Every row gives one point. To make a cloud, some directions were put in groups of two or more. Within a group, all points are equally far from the middle, so they leave a hole (a ring in 2 directions, a hollow ball in 3). The other directions are filled evenly. Then the cloud was stretched, turned, moved and blurred a little. How many holes are there, and how many directions does each take, smallest first?

Cloud (20 x 3):
[[ -0.6  10.5 -31.6]
 [  1.4 -29.5  -9.2]
 [-19.2  17.4  27.6]
 [-19.9 -14.6  24.3]
 [ -4.4  34.8  15.1]
 [  2.8 -30.6   9.1]
 [ 27.2 -16.1  18.3]
 [  7.3  34.1  15.7]
 [ 26.2 -21.7   9.0]
 [-33.5  12.5  -9.2]
 [ 22.7  15.8 -21.9]
 [ 22.7   8.5  30.0]
 [-13.8  29.4 -16.4]
 [ 36.3  10.1   9.8]
 [ 36.4  -5.7   8.4]
 [ 36.9  -1.9  10.3]
 [ 10.6  15.5 -28.4]
 [ 12.9 -17.9 -22.7]
 [ 33.8   1.0  18.9]
 [ -3.3 -31.2   0.1]]
Holes: 1 (3)

Cloud (52 x 6):
[[-34.7  34.8 -15.7 -21.8  -7.1 -11.9]
 [ -1.8  31.9 -27.9  -5.7   1.4 -38.0]
 [-37.6  21.3 -17.0 -20.5 -16.6 -14.4]
 [-18.1  -9.4   8.5  15.5 -17.5  31.5]
 [-23.8  42.7  10.2 -10.8  12.8 -14.0]
 [-15.9  -7.1  -8.8  -3.6 -33.0 -19.5]
 [  1.8  29.1  -3.1  11.3  23.3  40.4]
 [  8.1  20.8  -6.6 -21.9  29.9   0.6]
 [-23.4 -13.8 -16.2 -27.2  15.8   6.9]
 [-14.2  35.3 -21.8  18.2 -28.9  13.5]
 [-25.2   6.0  -8.4   8.0 -37.7  16.9]
 [-36.8  18.6  19.3 -11.9   0.6  34.7]
 [-19.8 -11.1  11.9  15.1  -9.2  29.0]
 [  5.4  38.5  19.5   7.8   0.5 -18.5]
 [-28.4   9.7  22.8   0.2 -16.3  28.4]
 [-34.1  11.4   2.7 -27.9 -15.3 -22.3]
 [ -4.8  29.7  16.2  34.3   8.6 -18.8]
 [  2.4  24.9  -5.5  17.9  24.0  30.5]
 [ 14.4  28.8 -34.4   7.8 -19.0  17.9]
 [-32.3  30.8 -35.2 -15.6   3.0  15.0]
 [  9.7  -1.9 -27.9 -21.5  20.2   4.5]
 [ -9.3  -6.7  22.4  -6.1  -1.2  32.6]
 [-36.5  34.7  -2.2 -19.2   2.5 -28.2]
 [  8.8  28.8 -20.8 -10.9  -3.3 -41.8]
 [-33.7  17.0  19.9 -10.9 -20.3 -22.7]
 [  5.6  19.1  -6.9  -6.9  36.1   5.9]
 [-17.4  -8.4  -6.7  -6.3 -28.5 -39.3]
 [  9.5  -8.5 -14.5  10.3  34.6 -20.3]
 [ 11.7  11.8   8.8 -37.5  -8.3   9.6]
 [ 22.7  15.1 -13.0  -9.5 -24.6 -12.9]
 [  3.4 -20.7 -25.4   0.9  12.6   8.1]
 [ 15.1  27.6 -22.7 -14.1 -11.1 -22.5]
 [-16.9  38.2 -20.1 -15.8  10.3 -26.9]
 [  6.7 -23.5  -2.9  24.4  11.1  -9.2]
 [-24.4  30.0 -16.5   2.3  28.0  34.2]
 [  5.6 -20.9  -8.8  12.7  24.5  -5.0]
 [ 14.3  14.4 -12.1 -23.0  -0.5 -41.5]
 [ 18.1  22.1  16.5 -10.6  -5.6 -29.8]
 [ 14.9  27.5   6.5  15.9   4.4  36.4]
 [ 10.2  25.6  18.2   8.7  17.9  -2.7]
 [-10.4  28.5 -11.2  33.1  -1.5  31.3]
 [  8.9  -4.2 -21.6   4.3  32.3 -23.3]
 [-19.2  42.3   8.3 -10.2  16.3 -22.6]
 [-25.7   0.2  30.7  -8.2  -6.3 -18.3]
 [-15.7  51.5  -3.3 -17.8 -17.3   5.5]
 [  2.9  42.5 -22.0 -16.9 -12.6  -9.1]
 [  3.9  -6.4   0.5  -9.6 -25.9 -42.0]
 [-23.3  31.6 -27.9  -7.0  24.8  23.8]
 [-43.5  21.0  -7.6 -22.6   7.2 -22.3]
 [-33.2   1.4 -25.7  11.3 -21.5   0.8]
 [-29.0 -14.4  -2.8  -5.4  19.7  29.5]
 [ 15.5  28.9 -24.4   9.1 -21.6  -4.5]]
Holes: 2 (2, 3)

Cloud (88 x 8):
[[ -4.9 -12.5 -28.9  13.8  -0.7 -30.9  39.3  -1.8]
 [ 15.6   4.1  -4.8  -9.2  35.9   4.0 -13.9  16.7]
 [  3.7 -15.6 -33.8  10.2 -17.6 -30.0  31.0  18.2]
 [ 31.5  15.7  13.2   0.7 -34.8  -2.0  -9.1   8.1]
 [ 29.4  -9.6   3.2 -36.5  31.6 -10.1  -3.7 -19.5]
 [ 17.9 -22.8 -13.2 -23.1   9.2   7.9 -28.3 -37.3]
 [ -0.8  21.5  18.4  -2.6  12.5  23.3 -13.7  -7.3]
 [ -1.7  -0.4 -17.6   7.0 -39.8 -35.0  -3.7  -1.7]
 [ 44.1 -15.9  -5.8 -21.5 -26.3   8.3  -3.8 -32.9]
 [ 24.0 -31.0 -17.4 -29.4  14.2  -7.8 -16.7 -32.6]
 [-28.5  13.8 -16.7 -18.3   5.1  20.2 -21.1 -15.1]
 [-21.3 -26.1  14.5 -24.6  22.8 -13.8   4.3 -19.0]
 [ 38.9  -1.4 -42.2   5.3   1.5 -12.5  13.2 -10.9]
 [  3.8 -26.2  27.4 -31.5 -21.9   3.3  14.7   0.8]
 [ 23.7   9.9 -10.3 -27.4  36.5 -16.7 -10.0  -2.5]
 [-13.5 -22.4 -39.3  11.0   2.6  -7.8   9.5  21.9]
 [ 10.4 -43.1  -8.0   3.6  -9.7   8.2 -35.2 -16.8]
 [ -0.1  23.0  20.7 -17.2 -11.1 -18.8 -12.5  23.1]
 [ -8.2 -18.0 -26.3  14.3 -21.1   3.2  20.7  22.5]
 [ -7.4 -16.1  19.3 -32.9 -10.9 -35.9 -12.8  21.0]
 [-22.5  14.9  12.5  -7.7  15.8 -11.5  29.3 -12.1]
 [-15.1  16.2 -20.1  15.2 -14.5  -2.8  26.7  13.1]
 [ 41.2  18.6  14.4  -2.6  17.7 -19.8  20.8   3.5]
 [ 24.9  20.1 -27.6 -32.9   0.1  10.8  -2.2   6.7]
 [-12.5   2.9 -39.5 -11.8 -11.3 -37.3 -25.7  -5.5]
 [ -6.0  14.5 -41.0 -20.8 -19.3  12.9   9.8 -19.6]
 [ 17.9  -2.7  13.1  11.2  23.4 -25.1 -16.3 -32.7]
 [ 37.6   2.6  -1.3   2.5 -41.7   4.3 -14.9  -1.1]
 [-14.1 -37.5 -12.7  -7.1  12.1 -29.4 -27.8  14.1]
 [ 40.5 -25.0 -21.4   9.1 -25.7 -16.3 -21.1   0.4]
 [  5.0 -40.2  19.7  -3.4  18.5 -19.6 -22.9 -19.2]
 [ 18.9 -25.1   0.4 -35.8 -10.9  -5.5  38.8  -8.4]
 [  5.6 -24.4 -25.1  -3.4  36.3 -10.3   3.0  -5.3]
 [-22.7  21.7 -35.7 -12.9  25.9 -22.3  -3.2  -5.2]
 [-14.1   9.0  17.1 -24.7   3.9 -28.2 -42.1  -5.3]
 [ 32.5  24.2   9.6 -20.5   2.0  -6.3  -3.6  23.9]
 [ -4.9 -10.6 -28.1 -20.0 -25.8 -28.2  15.1 -35.0]
 [  4.9   2.4  -8.8  11.2   0.1 -23.9 -28.5 -38.3]
 [ 13.9  21.1  21.2 -32.0 -14.1  -0.2  11.6 -24.2]
 [ 32.1 -33.4 -16.9 -15.2 -21.8  12.1  28.8 -17.0]
 [-29.3 -13.8 -23.7  -4.4  14.4 -43.3  -6.2 -15.9]
 [ -1.3  16.0  -5.7 -33.9  -2.6 -24.3 -34.2  15.4]
 [ 50.8   2.5 -14.6  -0.4  -5.0 -18.4  28.6 -21.9]
 [ 36.3   1.8 -21.4 -22.7 -22.9  27.0  -0.1 -13.0]
 [ -0.6   5.7  20.4 -20.6 -38.9  -3.0   4.7   2.2]
 [  4.6  28.6 -13.8  22.8   2.7 -32.3   9.9  -0.2]
 [-19.5 -25.0  -1.6 -49.0 -10.2  -5.9 -12.9 -16.3]
 [ 30.2 -14.5 -23.7 -25.6  16.9 -23.2 -18.1 -26.2]
 [-18.5  -8.2   2.1  11.3   3.4 -49.0   8.9 -10.9]
 [ 35.9  13.6  -9.8  -7.7 -36.1 -11.3 -10.7  11.2]
 [ -6.1 -37.8  30.5  -4.1   0.6 -25.8 -15.0  -1.2]
 [  6.0   9.8 -10.5  14.9   6.0  25.3 -20.5   2.8]
 [-18.7  11.4  18.1   8.7 -16.4  -2.5 -21.5  -6.1]
 [ 12.3 -29.5  20.0   5.3  -5.8 -41.7   7.3  14.0]
 [ 17.9  17.8  16.7  -1.3  16.9  12.5 -11.4  18.9]
 [ 50.8 -23.6   6.6 -26.8 -19.7 -24.6 -20.5   3.9]
 [ 33.4   3.9  27.8  11.5  -0.2 -31.5 -17.0  -2.2]
 [  3.7  24.7   2.7 -34.7  27.0 -28.7  -1.4 -20.6]
 [-15.3  21.7  11.4 -12.5  27.0 -42.6   7.4 -12.1]
 [ -6.7 -30.2 -27.2 -20.7  13.2  17.1 -13.2  24.1]
 [ 50.7 -19.4   5.4   3.1 -17.8 -27.5   6.0 -28.4]
 [  9.1  -7.8  -9.0   3.7   6.6  22.9 -20.6 -33.6]
 [ -9.9 -18.5   6.8 -44.4  -3.6 -43.5 -12.4  -6.2]
 [ 17.3  15.8   4.0 -37.4   2.7 -43.3 -13.0 -16.4]
 [ 36.4 -20.3 -35.8  -2.3 -12.8 -17.5 -25.3   5.2]
 [ -7.5 -40.2 -30.6  -4.6 -18.9 -36.0  -9.7 -13.1]
 [-30.1 -19.5  -7.5   2.8 -10.4 -24.5 -14.1 -27.7]
 [ 48.6 -16.5  29.3  -1.7 -20.1 -22.9 -12.4  -0.5]
 [ 51.9 -16.3 -27.1  -6.8 -13.0 -29.9   1.6   0.8]
 [-35.8  -8.3 -23.4 -30.3   1.1  14.8  -7.8  -9.4]
 [  1.2   7.9  -0.7 -16.4  10.4  24.2 -41.9   4.8]
 [ -4.3 -31.9  22.0 -30.5  -0.6 -30.8 -20.3  19.6]
 [  2.2  10.9 -19.8  -9.0  10.8   7.1 -42.7  13.3]
 [ 14.5 -29.9  -7.8  20.4   8.2 -23.9 -13.3  13.1]
 [ 50.5  14.1  -1.1   4.5  -0.9 -24.2  23.2   4.5]
 [  0.1 -36.4  15.3  -7.6   7.6   3.7 -35.4  18.8]
 [ 27.1  -9.4  23.3  11.4  -4.8  16.7   0.0 -25.8]
 [-25.8  -1.8 -15.7  -4.8 -16.4  -7.9 -39.5 -20.0]
 [-30.3  -0.5 -32.6 -12.2  12.6 -33.4 -16.9  13.5]
 [ -5.1   6.4 -37.9 -26.3 -28.8   7.6  24.4   3.5]
 [ 21.4  23.0  29.1 -10.5  -0.6  -1.4  16.1 -29.0]
 [ 27.5   6.4 -37.4 -14.0  -0.3 -32.9 -14.1 -19.6]
 [ 42.7 -13.9   7.6 -18.5   8.8 -24.7  20.1  23.8]
 [-27.3   5.3  -1.4  -2.2  16.5 -33.5  -2.1  23.3]
 [-17.9 -43.8 -20.3 -14.7  -5.3 -15.7 -14.7 -27.2]
 [-23.9 -29.2 -15.6   5.9 -25.5 -18.3 -18.8  -8.8]
 [  6.2 -12.1 -40.0 -17.6 -14.7 -21.4  44.6  -0.6]
 [ 14.3  21.6  -2.0  16.1  22.7   8.4  10.0  -6.2]]
Holes: 3 (2, 3, 3)

Cloud (101 x 9):
[[ 26.6  19.2 -34.1  -2.9 -17.4  38.4  18.9  -4.0  16.5]
 [-22.2  24.9   1.5 -14.6  -0.3  -1.9   2.1  46.7   8.9]
 [-13.5  42.6  14.0  22.2 -19.7  13.1   7.7  -6.0   9.6]
 [-11.1  -3.7  15.4   9.1   4.4   9.3   4.5  37.9  42.4]
 [ 23.0  25.5 -24.4 -17.5  -7.9 -33.7  -7.5   3.7  42.9]
 [-25.5   2.4  -6.7  20.9 -10.5 -29.8 -10.7  23.0  20.0]
 [ -2.3   2.0 -32.8 -11.3   1.8 -10.6 -41.7  -9.4   2.1]
 [-27.0  16.2 -18.1   4.2  27.2  -6.1 -16.6  -4.5 -15.0]
 [ 37.1  -0.1 -41.2  12.3 -15.4 -22.2  12.4  12.2  10.8]
 [-11.4  11.0 -27.1  -8.2 -12.9  13.5  10.7  -2.3 -10.4]
 [ 18.7   3.1  10.8  15.4  37.4 -13.5  18.7  16.3   4.5]
 [-12.8  16.9 -47.9 -19.0  -3.9  24.2  -0.9  15.5  19.3]
 [-27.6  23.3  23.4   5.9   3.9  24.7  -1.7  17.6   3.2]
 [-30.2 -12.3  -2.8  -3.5   3.1   3.3  19.4  32.2  38.3]
 [-15.3  -0.2 -16.7   4.9  27.6 -22.4  13.5  37.3  42.0]
 [ 20.6  17.5 -29.9  29.9   1.3 -33.9 -36.4   5.2  15.5]
 [-13.3 -12.7  25.3  19.2 -30.2   8.6 -27.5 -10.5  12.0]
 [  1.8  12.9   7.5   0.4  40.9  -9.4 -12.0  10.2  12.4]
 [ 20.7  35.4  17.7  15.7  20.1  38.0   2.3 -28.0  25.3]
 [-14.8  41.0 -14.4   0.0  -3.7   0.1  32.8   8.4  33.5]
 [  5.7  31.0 -39.2   8.9  20.2   2.5 -22.1 -18.4   9.0]
 [ -7.2  -7.3  44.9  34.7   2.4  14.9  16.7  29.1 -16.2]
 [ -5.7  -2.5  -8.6 -27.5   6.3 -13.2  19.5 -11.7  32.6]
 [-15.3  10.4  31.0  13.5   9.7 -16.4  26.2 -22.2  31.0]
 [ -5.8  -5.7  25.0  -6.8 -32.2 -24.7 -19.0   2.1  15.4]
 [ 24.8 -10.0 -23.5  28.4  15.7  14.6  -4.9  23.2  43.0]
 [-30.8   5.4   1.8  21.4 -11.6  -1.5  34.3  29.3   2.5]
 [  1.9   6.1 -52.6  -3.9 -16.5 -14.2   8.2 -10.5  18.0]
 [-13.0  22.9 -49.9 -31.9  14.5   0.3  22.7  -9.8  -5.6]
 [ 11.5  35.1  13.2  38.2   2.9 -12.1  -7.3  -7.8  29.2]
 [  3.8 -21.6 -18.9   4.6   6.4  -2.9  -8.4  20.6  -3.2]
 [ 16.5   8.5   0.5 -10.2 -16.5  53.8 -16.0 -13.9  -9.0]
 [ 15.1  -5.2  15.9  18.4  -6.9   8.5  37.7  14.0  -6.7]
 [-12.4  15.3  19.8  -2.8  13.1 -43.7   7.6   8.3  18.7]
 [  0.3  22.7  41.6  41.2 -17.4  15.9  -2.6   7.0 -13.8]
 [ -6.4  31.6  45.1  18.2   3.3 -10.6   7.0   6.5 -10.1]
 [ 19.9 -12.0   8.5   9.7  -1.4  18.4  11.4 -19.7 -33.1]
 [  1.6  28.4  -3.3   7.2 -11.9   2.1   7.8 -15.4 -25.7]
 [-22.0  14.0 -19.7  15.1  -1.5 -13.4   7.2 -21.5 -22.5]
 [ 10.0   3.5   7.0  21.8  31.2  36.7  19.4 -17.8  33.7]
 [ 25.5  -3.2   6.5 -26.0  -7.3  13.6  29.6  35.7   5.6]
 [ 21.0  18.0  -9.9  -5.6  11.9  -3.3 -16.2 -36.7  31.0]
 [-12.1   9.5  -0.4  34.1 -15.7   9.2  -2.7  -6.9 -13.7]
 [  0.2  20.9  30.1   0.3   8.4  18.1 -22.4 -20.0  40.5]
 [  6.7  18.4 -13.3  -5.4 -40.3   1.8  27.2 -28.8  -5.4]
 [ -5.6  13.8 -10.3 -33.7  18.0 -13.4 -21.2  -8.0  33.0]
 [ 32.8 -10.2  41.5   3.9 -14.7 -11.4   6.7  25.9  36.9]
 [ 11.5  -3.7 -22.5   2.1 -20.1  -7.0 -29.2  11.1 -10.2]
 [ 49.0  17.7  -6.5 -13.8  -7.4 -10.8  12.4 -19.0  11.1]
 [  7.0 -12.2 -11.1  -3.9  -5.9  32.5  23.9 -10.9  21.3]
 [ 13.5   5.1   7.3 -35.1  27.8   6.1  16.8  14.5  10.5]
 [  6.6   0.8 -29.0 -29.0   2.3 -17.1 -26.6  -3.5  18.5]
 [ -2.1 -13.4  51.5  23.7   9.8  11.5 -14.2  -6.0  18.3]
 [  7.1  -6.0 -29.7   6.3  -1.9  -4.3  26.5 -25.3  -1.9]
 [-20.8   6.0 -11.4 -16.5 -33.8   8.7  16.6 -12.1  20.7]
 [ 10.0  26.2 -30.2 -13.2 -23.8  38.7  21.5  24.7  38.2]
 [-31.9  10.8  23.5   9.0  -3.2   3.2  -5.9  18.6  -5.4]
 [ -4.5  24.3   0.9 -12.1  15.2  42.8   5.8  22.6  26.2]
 [ 13.9  18.0 -14.5  23.3  19.1   2.0  -7.5   1.3 -14.4]
 [  6.6 -19.5  14.7  -3.9   7.8   5.5   9.3 -20.4  -9.5]
 [-24.5  -7.4 -30.5  12.3  -6.1 -14.9   1.5 -19.9 -22.3]
 [ 12.5 -11.0   5.1  -8.4  16.7  13.8  26.3 -21.3  46.6]
 [-15.5  -9.1  -8.7 -32.5  13.6  24.8  12.0  26.8  30.6]
 [ 22.5   2.7  19.2  12.9  31.1  26.3  -1.8  11.6  41.6]
 [ 13.0  -7.4 -28.5   9.9  -4.9   8.7  -0.9 -23.4  22.5]
 [ 19.6   8.6  -1.8   6.9 -44.8  24.6  27.5 -23.6  54.1]
 [ 24.7   3.9  -4.0  41.7   7.2   5.0 -38.5 -17.5   5.3]
 [-51.1 -24.8   5.9  13.9  23.7  10.6   5.8  12.1   2.9]
 [ 17.3   0.9  -0.5  36.8 -24.4  -1.3   4.2  23.2  30.7]
 [-12.0  25.3   9.4  24.2  20.0  -4.4 -11.2  -4.1 -29.5]
 [-11.7  -9.6  13.0  26.4  26.1  -8.6 -23.0  23.4  20.0]
 [  8.6  22.2  -6.2   6.4 -36.7  41.1  32.6 -23.3  17.3]
 [ -3.9  37.2 -38.4  -9.6  26.3  10.4   2.9  25.0  34.0]
 [ 26.2  12.0 -30.6   5.0  24.5  27.4  16.3  34.2  18.0]
 [ -7.7  14.3  -9.8  -4.9 -40.5   0.1 -30.2  13.3  58.4]
 [ 38.1 -17.2  32.0 -17.7  15.4  20.4  -6.7  -3.4  33.5]
 [ 15.9   8.8 -37.0 -26.0   7.3  27.0  11.5 -14.0  27.5]
 [ 12.3  10.6  48.1  -3.8   9.3  18.3  -7.8  45.3  45.4]
 [ -2.9  -5.2  -9.8   6.8 -19.1  36.5  26.9  -5.0  10.1]
 [ 23.6   8.2   7.8  16.8  -9.7 -17.3  46.4 -15.4   3.5]
 [-14.5  21.7   2.6  48.3 -16.2   9.5 -15.8  14.2 -13.1]
 [ -5.9  10.4 -41.9 -14.6 -20.7 -28.4   6.3  28.6  -3.2]
 [ -1.6 -26.6  27.2   0.6 -24.8  23.9  24.8  10.3 -13.8]
 [-40.8  20.2  18.1   5.9   2.5 -13.2  38.4   9.8   8.1]
 [  0.8  -4.8   2.2  19.3 -22.3  31.0 -11.4   0.1 -30.8]
 [ 28.1  17.5 -13.5 -17.8 -16.3  18.4   0.3 -22.6 -26.8]
 [ -2.5  21.0 -35.6  -1.6  37.0   8.1   7.9  33.6  18.9]
 [-21.3  36.7 -24.2 -20.5 -19.2  17.4   1.6 -37.6  -3.1]
 [ 10.0   0.8   4.3  34.0 -18.0  22.1 -14.8  10.6 -21.7]
 [-33.3  33.3  -0.2  -1.3  -7.9  19.7 -29.9   8.3  38.6]
 [ 10.7  13.4 -37.2 -21.3   9.0   2.1   7.7 -22.8  55.9]
 [ -2.0   7.0  -0.3  34.8  -1.2 -25.6  29.3  17.0   3.9]
 [ 26.1 -14.8 -28.0   0.8  -4.3  20.2  12.0  13.3  -9.8]
 [-25.4  -6.6 -23.9 -22.3 -12.0  23.7   5.4   3.5  23.6]
 [ 29.4 -19.2   5.6  -8.1  -2.7   0.3  -3.6  -2.6  -5.5]
 [-14.5  42.3 -24.3   4.4  10.5  30.7  -4.9  -9.9  46.4]
 [-17.3  19.0 -14.4  14.8  -2.8 -19.8  -5.2  35.7  55.1]
 [ -2.3  32.1 -53.5 -17.4  26.4  -4.7 -12.7   3.7  31.2]
 [ 45.8  20.3 -11.3   3.7 -34.7  -2.7 -13.5   1.6  25.4]
 [-12.7  13.0  -7.0   5.3 -43.9  18.7  34.7 -30.4  26.5]
 [-12.4  11.8  -0.4  -5.2 -14.0  31.5  13.1  10.8  -0.5]]
Holes: 0
